Each point is reached from the start by the listed moves, each made 0, 1 or 2 times, or once backwards (-1), plus a little noise. Is the number of moves made odd or even? Then give how often each move was made.

Moves:
(1): [ 38  23 -19 -16  19]
(2): [-20  31   4  -6  -1]
Start: [ -7 -25   0 -18   4]
Points:
[-11  61  -9 -46  19] -> odd (1, 2)
[ 13  30 -16 -40  23] -> even (1, 1)
[ 83 -11 -45 -43  45] -> odd (2, -1)

Moves:
(1): [ 32  -8  22  -2   3   5   5  -4   2 -10]
(2): [11 23 -5 -1  0  7 -6  0  4  5]
(3): [-17   6  34   6  -1  -2  -8  14   4   7]
(4): [  5  -8 -10  35  -9  -9   8  15  15  -4]
(5): [-6  3  0  8 29 13 -4 -9 14  4]
(6): [-2 -1 -3  7 -7 24 -5 10 -8 -8]
(7): [ -5   8   5  -4  12   3  39   2 -13   3]
(8): [  2  -1  -7 -16  14  -9  -6  26  -4   0]
Start: [ -1 -16  -3 -16  11   6  13   6 -10 -17]
Points:
[ 94  24 -10 -95  36  61  71  51 -85 -45] -> odd (2, 2, -1, -1, -1, 2, 2, 2)
[ 36 -46 -11 -44  43   3  65  13 -34 -38] -> odd (1, -1, -1, 0, 0, 0, 1, 1)
[ 57   9  76  79  47  31 -40  40  82 -12] -> odd (2, 2, 2, 2, 2, 0, -1, 0)
[-19   9  56  55   8  -8 -35   2  55   8] -> even (0, 1, 2, 1, 1, -1, -1, -1)

Moves:
(1): [20  0 -3  0  4  0 -3 -2 -6  0 -2 -7  6  4]
(2): [-4 23  7  3  7 -2 -5 -8 -1 -7  5  8 11  4]
(3): [ 5  0 14  8  0  6 14  2  4  1 -4 -6  0 -1]
(4): [  0  -2  -1  16  -6   5 -10   4  -3  -2   7   1   2   2]
(5): [ -5 -14  -7  13  19  -2   0  -3  -1   4  -7   0   6   3]
(6): [-9  7 -8 -4  0 17 12  1  4  1 -3 -3  9 -1]
(7): [-2  4 -7  4 -2 -9  9  0 -1  0  1 -4  2  1]
(8): [ 1  3  2 -3  5 -2  2 16  5  0  6  3  0 -5]
(9): [ 5 -1 -4  4 -1  1 -3 -6 18  0  2 -1 -2 -1]
(10): [ 6  4  1  1  2 -1 -6 -2 -3 20  0 -8 -6 -3]
(11): [ 0 -5  4 -4  3  3 -3 -6 -5 -3 24  3 -6 12]
(12): [ 3  3  2  0 -3  2  3  1 -2  1  7 18  1  0]
(13): [-9 -6  6 -1 -7 -3 -1  1  5  5  7  2 24  5]
(14): [ 0  2 -2 -3  0  1 -3  4  0  3 -4  2 -7 19]
Start: [-26  -1   7   9   8   5  -3   2  -3  -2 -12   9  16   2]
Points:
[-22   6 -18  18  -1  32   0  58 -16  50   0 -15  34  31] -> odd (1, -1, 0, 2, 0, 2, 1, 2, -1, 2, 0, 0, 1, 2)
[-16  27  17  45  25 -10 -24 -14 -38 -27 -23  63  52  34] -> odd (1, 2, 0, 1, 1, -1, 0, -1, -1, -1, -1, 2, 0, 1)
[-93 -61  15  29  21  47  52   0   4   4 -26 -13  70  43] -> even (-1, -1, 2, 0, 2, 2, 0, -1, -1, -1, 1, -1, 2, 1)
[-48 -50  -6  88  12  19  20  10  23  -1 -57   0  13  35] -> odd (-1, -1, 2, 2, 2, 0, 1, -1, 1, -1, -1, 0, 0, 2)
[-79  -4 -21  -1  10  11  38  18 -12  -9  35  54  95  25] -> even (0, 0, -1, 0, 1, 2, 2, 1, -1, -1, 1, 2, 2, 0)
[ -6 -32 -23  30  33  30  40  33  47  34  -9  17  81  42] -> odd (2, -1, 1, 0, 2, 2, 1, 2, 2, 0, 0, 2, 2, 2)
[-64  40  29 -33  -9  18  16   1 -11  -6  23  46  36  32] -> even (-1, 1, 0, -1, -1, 1, 0, 0, -1, 0, 1, 1, 1, 1)

Moves:
(1): [20  1 -2 -2  0  6  1 -4  1  4  5 -3 -2  0  1  5 -4 -5  2  0 -3  4  3  8
 -2  0]
(2): [ 3 18 -3  2  3 -6 11 -6  2  2 -3 -1  7  4 10 -1  0 14  1 -2  7  1 -4  0
  2  3]
(3): [  3  -1  30  -4   0  -5   0   1  -1   0   4  -4  11  -9  -6  -1  -7   1
  -3 -13   9   0   7   7   0   0]
(4): [ 6  6  0 25 -3 -2  2  0 -2  0  0 -1  0 -8  1  4 -7  2  5 -2 -2  3 -1 -6
 -2 -2]
(5): [ 3 -8 -4  1 18  0  5 -4 -1 -1 -5  5  5 -1  4  7 -4 -1  1  5 -1 -1 -1  1
 -1 -3]
(6): [-8  6  0 -3  0 18  5 -3 -8 -8  5  0  2 -1  3  1  5  3  2  5  3  0 -3  3
 -2 -1]
(7): [-2 -8  3  0 -6 -1 20 -5 -7  0  2 -3 -4  7  3  0 -3 -2 -3  2 -1  4  1 -2
 -2 -1]
(8): [ 4  7 -2 -3  2  4  5 26 -7  5 -1 -2 -3  9  2 -1 -6  0 -1 -4 -1  1 -1  6
  3 -4]
(9): [-2 -6  1  3 -2 11  6  8 33 -2 -7  3  9 -4  6 -2 -1 -8 -7  0 -3 -9 -3  3
  0 11]
(10): [-2  2  0 -1  6 12 -5 -4 -3 20 -3  3  6  0  1 -6  2  1 -2 -4 -3 -6 -4 -3
 -3 -1]
(11): [-1  3  1 -3 -2  0 -4  2  1  3 22  0 -2 -3 10 -2 -4 -1 -1  2  6 -4 -2  1
 -1  0]
(12): [11  4 -1 -6 -4  0  3 -2  2 -1  7 22  0 -9  0  0 -3  1 -2  4  2 -2  2 -3
 -1 -3]
(13): [ 4 -8 -2  1  0 -2  2  3 -6 -1  6 -1 21 -1 -3 -1  1  7  2  0  0  1  1 -3
 -1  0]
(14): [-1 -1 10  2 -1  2 -5 -4  1 -2  4  5  1 21 -4  7 -4 -1 -2 -2  0  4  0 -1
 -1  3]
(15): [ 3 -6 -1 -2 -6 -2 -2  4 -3 -1 -6  2  2  1 18  4 -1 -6 11  0  3  4  0 -3
  1 -8]
(16): [ -9   0   0   2 -10   0   2   1   0   4   6  -1   4  -3  -1  25  -4   1
   0  -2  -4  -5   6   3   4   0]
(17): [ 2  3  0  8  1 -5  6  6  5 -1  4  2 -2 -1  3  5 20 -6 -1 -8  0 -5 -1  1
 -2 -1]
(18): [  2 -13   9   2   1   5   4  11   1   0  -1  -2  -7  -5   6  -1   4  29
   0  -1  -9   1  -2  -1   2   2]
(19): [ -8  -1   3  -6   2  -2  10   0   6  -1   2   8  -5   0 -10  -5  -4   3
  30  -3  -3  -5  -1   2   1  -5]
(20): [ -2  -2   8   3  -3  -1  -2   2   0   5  -1  -1   3   1  -4   0   8  -1
   2  21   3  -3   5   1   4 -11]
(21): [-2 -8 -3  4 -4  8  4  4  2  4 -5  2 -3 -1 -2  5  4  4  2 -3 24 -8  1  4
  1  5]
(22): [-5  2  1 -7  3 -1  6  0  6  7  0 11  2 -6 -2 -3 -3  2  6  8  6 29 -3  6
  3 12]
(23): [-7  8 -3  0 10  1  0 -1  0  6  2  2 -1  3  0  3 -3  2  6 -7 -1  2 32  0
 -3  0]
(24): [ -2  -8  -5   4  -6  -1  -2  -2  -3   4   4   4   6   0   7 -12  -5   1
 -13   1  -5  -6  -1  33   3  -5]
Start: [ -8  -4   6  -3   2 -18  -5   9 -11  -1 -19  12   0 -12  -9 -17  23   1
  -3  16   1 -14 -10  -8  -2 -13]
Points:
[-19   2 -22 -47  43  45  95  25 -23 -18 -18 -18 -67  16  -9 -35  11  86
  76  -1   1   2  31  -5  -6   8] -> odd (2, 1, -1, -1, 0, 2, 2, 1, 0, -1, 0, -1, 0, -1, -1, -1, -1, 2, 2, -1, 1, 0, 2, -1)
[ 30  71  27  26  24   7  30  45  30   4  11  44  94 -65  12  54 -57   8
 -38 -16  35 -27  -4 -16  -3  18] -> even (0, 2, 2, 2, 2, 1, -1, 2, 2, 0, 1, 2, 1, 0, -1, 2, -1, -1, -1, -1, 0, 0, 0, -1)
[ 59 -29  89  35 -12 -32  59  15  46   5  56  58  17 -61 -43  -3  17  17
  14 -20  42  54  75 -24 -28  37] -> odd (2, -1, 2, 2, -1, -1, 2, -1, 1, -1, 1, 2, 2, 1, -1, -1, 2, 1, 0, 0, 1, 2, 2, -1)
[  0 -30  65  54 -32  24  -2  34 -73 -11  56 -46   4  25 -24  49  91  56
 -21  31 -15 -29   8 -41 -12 -32] -> odd (1, -1, 0, 1, -1, 2, 1, 0, -1, 0, 1, -1, 2, 2, -1, 1, 2, 2, -1, 2, 0, -1, 0, -1)
[ 36  29  49 -27  76 -37  70  51 -14  36 -11  14  49 -12 -17 -31 -26  76
  17 -41  29  70  50  -6  -6  32] -> odd (1, 2, 2, 0, 1, -1, 1, 2, 0, 0, 0, 0, 2, 0, -1, -1, 0, 1, 0, -1, 0, 2, 2, -1)
[ 62 -58  78  74  55 -18 -24  67 -15  17  23 -13  40  -7 -17   6  -2  54
 -34 -16   9  -4  73  54 -10 -15] -> even (2, -1, 2, 2, 2, -1, -1, 1, 0, -1, 1, -1, 2, 2, -1, -1, 1, 2, -1, 1, 1, 0, 2, 1)
[-11 -38  19 -61   3 -29 -26  -3 -22  11  35  95 -12   0 -19 -15 -23   3
  -7  37  49  39 -45  -5   2  18] -> even (-1, -1, 0, -1, 1, -1, 0, 0, -1, 0, 2, 2, 0, 2, 0, 0, -1, 0, 0, -1, 1, 2, -1, 0)

Moves:
(1): [ 12  -4   1   6  -5  -9  -1 -10  -5  -3  -7   4  -2  -1  -2  -3  -1  -6
   0   9   1   6  -1   3  11  -6   6]
(2): [ 5  7  2  7  6 -8 -5 -1 -1  5  2  5  1 -8 -2  0  2  6 -4 -1  3 -1 -1  3
  1 -3 -2]
(3): [ -2  -5  15   9   5   8   7  -1   1  -4   3   2   4   2  -4   3  -9   5
  -1   4   9  -6  -9   9 -19  -1   1]
(4): [  3  -2   5   3   3   4   0  -1   0  -7  -8 -10   4   4   7   3   9   1
   2  -7  -4  -1   0   6   1  -9  -5]
(5): [ 6  3  3 -4  9  1  1  2  1  0  8  0  3  5  1  2  2  2  1  5  2  4  5 -3
  2 -4  2]
(6): [  4  11   5   5 -11   5  -5  -3   3   0   4  10   9   2  -2   8   6   3
  -8   5  -5   5  -2  16  -1  -9  -4]
(7): [ 4 -4 -8 -7 -1 -2  3  0  2  5 -2  1  2  1  6 -3  2 -1  6 -1 -6 -1 -2 -2
 -8  2  3]
(8): [  1   3  -2  -5   8  -5  -2  12   4   3 -17  -7  -6   8 -10  -1  -2   4
  10   6  -5  -3  -1  -3  10   6  -7]
(9): [-4  1  4  4 -2 -4  0 -3  8 -4  1  2  0  4  5 -5 -9  4  7 -5 -1  4 -5  3
  1  6  1]
(10): [ -9   1   1  16   6   0  -6   0  -3   9  -1   0   7  10  -6  12 -12   3
  -4  -2  -4 -15   0  -4  12  -8  12]
(11): [  2   1   1   1  -4  -4   0   7   6  -1   4 -10   6  -1  -1  -1   3  -5
   7   1  -4  -2   0  -6  -8  -2   2]
(12): [ -1  -4  -5   8   2  -5   0   9   3   1   2  11   1   6   3 -15   4  -5
  -2  -1  -6  -3  12  -7  -8   1  16]
(13): [ 10   3   7  -8   1   6  -4   6  -3   3  -7 -12  18  -3  -4 -10  -3  -1
 -11  -2 -10  -6  -8  -2   3  -3  -2]
(14): [ -8   3  -3   1   1  -6   8  -2  -7  -1  -4  -6   1   6   4  -8  -4   2
  -2   5   1  -4  -7   5   4 -12   9]
(15): [  3  -2   8 -14  -4   1  -1   4 -11  -8  -1   0  -6   0   9   2   0  -6
   3  -7   7  -3  -6   7  10 -12   4]
(16): [ -9   4   1   3   0 -11  -3   0   6  -3 -10   0   8   7  -3   8  -1  -9
  -4   2  -7   4  -3   5  -3   3   8]
(17): [ 11   5   2  -2  -2  -5   7  -5  11  15   3   1  -4   1  -3   1  12 -14
 -11   2  -1   5   4  -6  -2 -10   5]
(18): [  7 -12  17  -4  -8  -9  13   4   0  -4   3  -7   7   4  -4   2  -5  12
  -4 -13   0   1   6 -10 -10   1   3]
(19): [-6 -5  1 -2  1  2  3 -6 -3  0 -6  2  0 -4 -1 -2 -2 -1  7  0  3  3  5  2
  6 -2 -2]
(20): [-7 -7 -4  5  1 -1 -2  4  6  7  0 -1 -4 -2  4  5 -3  2  3  7  4  6  1 -2
  0 -5  3]
(21): [ 6  1 -3  0 -1  0  3  1  4  5  9 -4  2 -6  4  0 -5  0 -1  5  8 -8  7  9
  5  6  3]
(22): [ 3  8  1  4 -2  1  6  7 -3  2  2  3 -3 -2  8  3 -4 -4  2  2  3  6 -2  5
  2  3  2]
(23): [ -3  -2   2   2  -1  -2   1  -2  -4  -3  -2  -5  -4   0  -2  -6 -11  -2
  -4   3  -5   0   4   4  -5  -8   1]
(24): [-1 -2  0  2 -2 -5  0  1 -2  3  0 -4  2  1  0 -3  6 -4  2  3 -7  1 -5  8
  1  5  2]
Start: [ -9  11   6  -9  -1   9  -5  -5   3  -8   5   4   3 -10   5   0   2  -5
  -2   4 -10  -4   6  -3   8  -8   8]
Points:
[  4  17  26   1 -41 -47  40  -6 -11 -14 -37 -19  38  16  30 -43 -13 -81
  -1  32 -39  -3 -37  59  16 -25  95] -> odd (2, -1, 1, 0, -1, 0, 1, 0, 1, 0, 1, 1, 1, 2, 1, 2, 1, 0, 1, -1, 1, 2, 0, 2)
[ -3  26  51 -10  -3   6  -8 -31 -38 -35 -41   1  65 -20  10  36  15  12
 -27 -32 -34  12 -18  49   9 -35 -15] -> even (0, 2, 0, 2, 0, 1, 1, -1, -1, 0, -1, -1, 1, 0, 0, 2, -1, 1, 2, -1, -1, 1, 0, 0)
[ 13   4  45  -8  -8 -53  30  36  10 -12  35  31  34  13  38  20  -8 -24
  31 -28   0  -4  49   8  12  13  91] -> even (0, 1, 0, 0, 2, 0, 1, 0, 1, 1, 1, 2, -1, -1, 2, 2, 0, 2, 2, -1, 2, 2, -1, 1)
[  0  18  43  60   4   4   2 -43   1  17  44  -7  51 -37 -26   6 -50  33
 -29  66  38 -21 -11  23   8 -86  32] -> even (2, 2, 2, -1, 1, 1, -1, -1, 0, 1, 2, -1, 1, 2, -1, -1, 0, 0, 1, 2, 1, -1, 0, -1)
[  4 -24  54  -6   4 -29  20   2 -10 -11 -37 -18  -5  36 -15 -26  -9  18
   0 -16 -16 -21  20 -14  61 -47  32] -> even (1, 0, 0, 1, 0, 0, -1, 2, 1, 1, -1, 1, 0, 1, 1, -1, 1, 2, 1, 0, 0, -1, 0, 1)
[-12   1  81 -46 -34   2  35  28  23   4   0 -48  31  19 -24  40  -9  -3
 -48   6  15 -24 -38  -7 -31 -77  32] -> even (-1, -1, 2, -1, -1, 1, -1, 1, -1, 0, 1, -1, 1, 2, 2, 1, 2, 2, -1, 2, 0, -1, -1, -1)

Moves:
(1): [  3  -9  -7  -6  -3  -2  -7   2  10  12   1  11 -12  -2 -14  -6   6   6
   4  -1 -13  -5  10  -2  -8]
(2): [ -4  -8   3   2  -1   1   1  -2 -10  -5 -14   3   7   8 -11  -5  -6  -2
  17  -4   5  -9  -2  -3   4]
(3): [16 13 -1 -3  5 -8 -9 -5  5 -2 -2  6  1  2  0 -3  1 -1 -5 -2 -3 -1 -1  1
 -3]
(4): [  6   6   1  11   0   8   1   1   5  -9 -11  -3  -1  -7  12   3   9  -6
   8  13   1   0 -12  -3   6]
(5): [ -4   4  -3   4   2 -14   8   8  -4   4   7   9  -3   1  -3   0   2   6
   4   0   1  -2  -1  -4   2]
(6): [  3  11 -11  -7  -3  -7   5  -6 -14   6   4   1 -12 -13  -1  -2   3   8
   9 -14  -1  11  14  17   3]
(7): [ 5 -2  2  0 -2 10 -5  1  0  2  5  2 10  1 -8 -5 -4 -2  4 -1 -1  5 -8  7
  5]
(8): [ 3 -2  8  3  7 -5 -1  5 -2 11 -9 -4 -9  6 -5  3 -2 -5  2  4 -3  1 -3  1
 11]
(9): [  6  -4   3   1   3   4  -5  -7  -2   7 -10   4   6 -19  -3  14   2   0
   2  -4  -6   0  -9   0 -13]
(10): [10  5 -6  7  2  4  0 -4 -1  2 -3 -9 -6 -3  5  5 -3 -1  0  8 14 -5 -3  0
 -7]
(11): [-23   8  -8  10  11   3 -20   1  -1 -12   0   6  -7   3  -3   4  -3  -5
   8  -4  -6 -19  -6   0  12]
(12): [  3  -8 -12   1  11  -4  -4   9   3  -7   2  -8   8   4  -5   0  -5 -10
   2  12   1   6   5 -12  -7]
(13): [  1   4   2 -11  -6   4   0  -1   2   4   2  -9   7  -5  -6  -6   5   3
   0  -4  -3  -7  -7  -2   4]
(14): [10  2  3 -5 15  3 -4  2 -1 -6  3  1 -7  1  1  2 -1  4 -3  2  1  3 -3 -7
  0]
(15): [  9  -2  -2   7  17  -2  11  -3   9  -8 -10  -4  -1  -7   1   2  -4  -8
 -12   3  13   4   1  -3  10]
(16): [-17  -3   6  -3   0 -11  -7 -12   8   8  -4  -5  -1  -4  -5   5   1  -6
  14   3   2   0  -8  -3   7]
(17): [ -1  -2  -2  -6  14  12  -2  -5   3   5   0   4   4  10   5 -17   5  -7
   7  -4  -1  -2  -5   5  -5]
(18): [ 2 -6 -6  5  2 -2 -2 -2 -4  4 -1 -2  4 -2  9 -1 -1 13  0 -2 -1 -1  3 -3
  5]
(19): [ 4  4  1 -4  1  4  2 -5  4 -2  5 -3  1  5  2  9  7 -3 -1  4 -3  2  4 -5
 12]
(20): [  2   1   9  -1   9  -6   8   4   7 -10   5   0   7   3  -5  -1  -6  -2
   1  13 -11  -2  13  13   3]
(21): [-3  5  0  0  3 10  4 -5  2  6 -2  1  3  8 -1 -6 -7  3  3  7  0  6  0 -7
  0]
(22): [  2   3   4   0  -4   3  -1  -1   2   9   3  -2  -2  -8   2  -4  -5  -4
   6  -6  -5   2  -2 -11   2]
(23): [-7  7 15  8  9  4 -4  7  3 -1 -4 -6  7  1 -7  0  9  3  6 -3  2 10 13  4
  4]
(24): [ 0  0 -2 -4  0  4  2  8  0  6  7  5  5 -2  6  4  2 -3 -3  5  4 -7 10 -4
  1]
Start: [-10  -7   3   7   1   8   6   2   2  -1  -3  -3  -5  -9  15 -12  -2  -5
  -9  -5  -2  -2  -9  -2  -4]
Points:
[ 18 -30  52  20 -60  65 -36 -32  10  74 -38 -33  48 -83  30   5  24   7
  29 -34 -12  -1 -80 -15 -17] -> odd (0, 0, 0, 1, -1, -1, 2, 0, 2, 1, -1, -1, 1, -1, -1, 1, 0, 2, 0, -1, -1, 2, 1, 0)
[  1  11  25  -6 -21  95 -44 -39  -2  13 -11  64  27  -8 -29 -19 -19 -14
  52 -41 -64 -10 -29 -15  -7] -> odd (1, 2, 1, 0, -1, 0, 2, -1, 2, -1, 1, -1, -1, 0, -1, -1, 0, -1, 2, 0, 2, 2, 0, 0)
[ -4 -37 -55  -2  34  25  19   7  12  38  32  -3   8   2   0 -74  23  15
  69  10  -7  64  49   5   2] -> odd (2, 0, -1, 1, 1, 2, 2, -1, -1, 0, -1, 2, -1, 0, 0, 1, 2, 2, 1, 0, 1, 0, 1, 0)
[ 55   7 -22  41  33  -1 -50  13 -28  16 -68  -4 -40  -5  -9 -39  12  47
  51 -25   5  -7  19 -19 -42] -> odd (2, 2, 2, 1, 0, 1, -1, 1, 0, 2, 0, 1, 0, 1, -1, -1, 0, 2, -1, -1, 0, 0, 2, -1)
